Each row is a point. The last column is the point's height on a tilted bowl or saddle (a function of degree 2), plus a little noise. Along how many of its main directions does it bend up, bend down or stay straight?

Points (15 x 4):
[[ -5 -34  -1  -4]
 [  4  -1 -31 -25]
 [-18  -7  24 -21]
 [  2   8 -37 -26]
 [ 30 -27  -7 -39]
 [  8  60   2  60]
 [-33 -30  28  -2]
 [  1  11  22 -14]
 [-40 -13  23 -23]
 [ 23  13  -1   3]
 [ 44  45 -50  45]
 [-23  -1  -6 -18]
 [  0 -22  42 -34]
 [ -2   6 -14 -10]
 [ -7  41   2  12]]
Directions: 1 up, 2 down, 0 straight

Points, 21 rows:
[[ 18  -4  14  39 -41]
 [-60 -15  -9 -23 -53]
 [  5   7 -30  25 -21]
 [ 19   8  14  30 -21]
 [-35  33 -31  -1 -26]
 [-18  -3  12  -5   2]
 [ 29 -21  10  10 -17]
 [ 31 -41 -26  11 -44]
 [ 13  -4  14 -40  -7]
 [-11 -29   2  -3  -9]
 [  2  47  20 -14  -7]
 [ 38 -13  10   1 -13]
 [-36   6  -8 -28  -5]
 [-39  -3  32  16 -60]
 [  7   3 -17 -22  12]
 [ -1   2  -8   5  14]
 [  6  28 -18  14  -4]
 [ 20 -12  -8   1   6]
 [ -8  -2  34 -17 -24]
 [ -8  21 -12  26  -9]
 [-22   8  24  33 -45]]
Directions: 0 up, 4 down, 0 straight

Points, 43 rows:
[[ 12 -19  -2 -20   2  14   5]
 [ 19  16 -25 -19  -9 -22  17]
 [ 14  15  15 -49  22 -10  48]
 [-18  13  16  19  18 -12 -13]
 [ -6   9 -15  -7 -25 -13  24]
 [  7   0   4  20  -3 -26  11]
 [ 16  30  26  -8  28   7  23]
 [ 11 -20  14 -16   0 -24  24]
 [ 11 -10  -5  27 -25 -30  18]
 [-11  -1  12  29  18 -15 -12]
 [ -8  29   6  35  -7  -6 -18]
 [-17 -12 -20   8  13   7  23]
 [  2  34 -26   9  22  -2 -10]
 [ 44  12  -8   1  -3 -10  29]
 [ 29  -1  23   2  -1   5  18]
 [  7   7  10 -46  15 -27  38]
 [  5  39  26  23 -18  -4 -32]
 [  5 -12   2  23   0 -20  12]
 [-12 -10 -10  -3 -26 -11  26]
 [-29   5  25  12   1 -34 -24]
 [ -8  10 -37  -3 -13  -8  38]
 [ 25 -28  -9  24  -9   0  16]
 [  8   3 -19   0 -27   3  27]
 [  4 -23  33 -24 -31  17 -39]
 [ -1  17   1  -5  12  18   3]
 [ 21   1 -25 -10  -2  14  12]
 [-30 -13   3  24  -2  15  10]
 [  7 -23  16 -20 -18 -46   6]
 [ -7 -28  17 -25  22  23 -18]
 [-31  -8  20  21  44   1 -38]
 [  7   5  17 -10  -6  10   6]
 [ 15   6  -4 -16  41 -11  23]
 [ 22  -6   3 -11   0 -22  34]
 [ -4  -9  -8 -22 -23  -3  15]
 [  0  15  48  -6   4 -13  14]
 [-18  12  15 -16  31 -23  10]
 [ -3  -1  -9   0 -41  -1  23]
 [ 21  14  -9  -4  35 -15  17]
 [ 11   7  29 -15 -22  14  -9]
 [  0  19 -38 -60   0   5 -19]
 [-43 -13 -32  17   4   3  60]
 [ 33  20  18  52   5  -9 -28]
 [ 26  45  45  22  23  -4   0]]
Directions: 1 up, 4 down, 1 straight
